Rows are points. The window is the flat piece filled in between its corners: a triangle in 3 columns, a solid with four corners in 4, and so on. A path goes straight from each point to the next, and from the last back to the first. After which points does the path pass through the window?

Window (4 x 4):
[-0.46 -0.01 0.27 -0.66]
[-0.14 0.16 0.27 0.18]
[0.79 0.40 -0.21 0.46]
[-0.27 0.35 -0.07 -0.08]
Path:
(1): [0.12 0.47 0.72 -0.19]
(2): [0.13 0.32 0.36 0.11]
(3): [-0.17 -0.37 -0.01 0.02]
(4): [-0.26 -0.15 0.10 0.03]
(5): [-0.30 0.56 0.35 -0.04]
(6): [0.54 0.78 0.16 0.35]
(7): [-0.08 -0.11 -0.40 0.27]
(8): [-0.12 -0.27 -0.01 -0.36]
(9): [-0.14 0.32 0.43 -0.38]
(10): [-0.01 0.41 0.48 0.21]
(11): [-0.22 -0.03 0.04 0.11]
(12): [-0.20 -0.10 -0.28 0.11]
(13): [0.03 0.51 0.16 -0.45]
(14): [0.78 0.81 0.12 0.35]
(15): [0.52 0.06 -0.37 0.39]
(16): [0.01 -0.08 -0.52 0.21]
Through the window after points: 10, 14, 16

Window (6 x 6):
[-0.30 0.79 0.38 -0.03 0.20 0.18]
[-0.14 0.43 0.57 0.61 0.02 0.68]
[0.08 -0.10 -0.77 0.26 0.27 0.10]
[-0.29 0.05 0.08 -0.41 0.10 -0.71]
[0.19 0.18 -0.06 -0.16 0.53 -0.27]
[-0.07 0.12 0.29 -0.66 -0.43 -0.30]
Path:
(1): [-0.27 -0.16 0.08 -0.14 0.40 0.44]
(2): [0.19 0.16 -0.31 0.11 -0.08 -0.48]
(3): [-0.04 0.52 0.03 0.53 0.22 0.19]
(4): [-0.34 0.13 0.15 0.05 0.34 0.61]
(5): [-0.27 0.43 0.50 -0.19 0.22 0.32]
(6): [-0.10 0.69 0.03 0.66 -0.06 -0.05]
(7): [0.15 0.42 -0.17 0.19 0.30 -0.54]
(8): [-0.01 0.08 0.07 -0.34 0.39 -0.19]
Through the window after points: 5, 7

Window (8 x 8):
[0.18 0.33 -0.05 -0.05 0.54 -0.48 0.10 -0.17]
[0.44 -0.10 -0.09 -0.04 0.09 0.40 0.70 -0.28]
[-0.43 0.02 -0.17 0.66 0.12 0.30 -0.13 0.43]
[-0.36 0.38 -0.08 -0.35 0.25 0.66 -0.13 0.34]
[-0.22 0.60 -0.71 -0.10 -0.14 -0.63 0.26 -0.30]
[-0.48 -0.54 -0.33 0.41 -0.04 -0.43 0.32 -0.01]
[-0.33 -0.96 0.33 0.84 0.03 0.18 -0.12 -0.66]
[0.02 -0.18 -0.24 0.15 0.65 0.72 -0.21 0.04]
Path:
(1): [0.02 -0.17 -0.19 0.30 -0.06 0.05 -0.42 0.24]
(2): [-0.02 -0.12 -0.41 0.08 -0.22 0.03 -0.27 0.16]
(3): [-0.37 0.33 -0.08 -0.06 0.36 0.14 0.23 -0.16]
(4): [-0.45 0.20 -0.12 0.12 0.68 0.26 0.63 -0.08]
(5): [0.29 -0.39 -0.24 -0.01 -0.39 -0.10 0.02 -0.30]
(6): [0.64 0.01 -0.18 -0.14 0.06 -0.25 -0.03 0.34]
(7): [-0.55 0.07 -0.02 0.10 0.57 0.39 0.09 -0.44]
(8): [-0.19 0.19 -0.09 0.06 0.50 0.49 0.17 -0.33]
Through the window after points: 2

Window (8 x 8):
[-0.43 -0.01 -0.22 0.16 -0.51 -0.42 0.42 0.07]
[0.03 -0.20 0.42 -0.51 0.00 0.47 0.44 -0.62]
[-0.18 -0.04 -0.32 -0.06 -0.29 0.43 0.04 -0.20]
[-0.16 0.32 0.34 -0.14 -0.61 0.40 0.02 0.17]
[0.24 0.29 -0.14 -0.18 0.62 -0.73 0.43 0.30]
[0.61 -0.29 -0.53 0.10 -0.33 0.20 0.56 -0.59]
[-0.21 0.72 0.50 0.62 -0.17 0.36 0.58 0.14]
[0.63 -0.51 -0.41 0.24 0.11 0.13 0.20 0.17]
Path:
(1): [0.05 -0.05 -0.59 -0.41 -0.21 0.09 0.73 0.22]
(2): [-0.22 0.33 0.01 -0.08 -0.13 0.10 0.53 0.22]
(3): [-0.07 -0.09 0.34 0.29 -0.05 -0.39 0.09 -0.20]
(4): [-0.16 0.40 0.20 0.40 -0.18 0.15 0.26 -0.05]
(5): [-0.02 0.29 0.08 -0.01 -0.15 0.55 0.95 0.33]
(6): [-0.13 0.25 0.09 0.16 -0.16 0.34 0.59 0.15]
(7): [0.27 0.32 0.23 0.60 -0.02 0.01 -0.03 -0.17]
(8): [0.50 0.12 -0.08 0.43 -0.10 -0.37 0.09 -0.32]
(9): [0.31 -0.43 -0.66 -0.43 -0.17 0.53 0.93 -0.29]
(10): [-0.05 0.21 -0.32 -0.36 0.00 0.18 0.69 0.03]
(11): [0.20 0.12 0.08 0.11 -0.02 -0.39 0.28 -0.26]
(12): [0.16 -0.05 0.27 0.02 -0.03 -0.04 0.34 -0.32]
Through the window after points: 4, 6, 8

Window (9 x 9):
[-0.26 -0.28 -0.32 -0.18 0.62 0.03 -0.15 -0.22 0.73]
[0.42 -0.03 0.26 -0.34 -0.10 0.22 0.01 0.29 0.16]
[-0.15 -0.72 0.26 -0.26 -0.95 0.79 0.23 0.28 -0.15]
[0.31 0.20 -0.26 -0.29 0.09 0.02 0.11 -0.17 -0.93]
[0.37 -0.50 -0.78 -0.07 0.35 -0.08 -0.11 0.08 0.03]
[-0.17 -0.44 0.33 0.15 0.39 -0.84 0.29 -0.51 -0.12]
[0.03 -0.19 0.03 -0.66 0.16 -0.44 -0.02 -0.08 0.20]
[-0.46 -0.09 0.02 -0.06 -0.62 0.20 -0.21 0.06 0.75]
[0.07 -0.25 -0.62 -0.17 0.22 0.34 -0.12 0.67 -0.50]
Path:
(1): [0.11 -0.31 0.38 -0.29 -0.11 0.01 -0.69 -0.17 0.27]
(2): [-0.17 -0.19 0.18 -0.29 0.33 -0.13 -0.68 0.02 -0.30]
(3): [0.22 -0.25 -0.29 -0.25 0.27 -0.08 0.28 0.07 -0.21]
(4): [0.28 0.03 -0.37 -0.48 0.21 0.01 0.72 0.10 -0.37]
(5): [0.15 -0.53 0.24 0.03 0.34 -0.34 -0.50 -0.21 -0.18]
(6): [0.06 -0.21 0.12 -0.36 -0.05 0.06 -0.20 0.01 0.01]
(7): [0.14 -0.20 -0.50 0.04 -0.06 0.57 0.83 0.25 -0.04]
(8): [-0.26 -0.15 -0.19 0.05 -0.10 -0.15 0.51 0.07 0.23]
Through the window after points: 6, 8
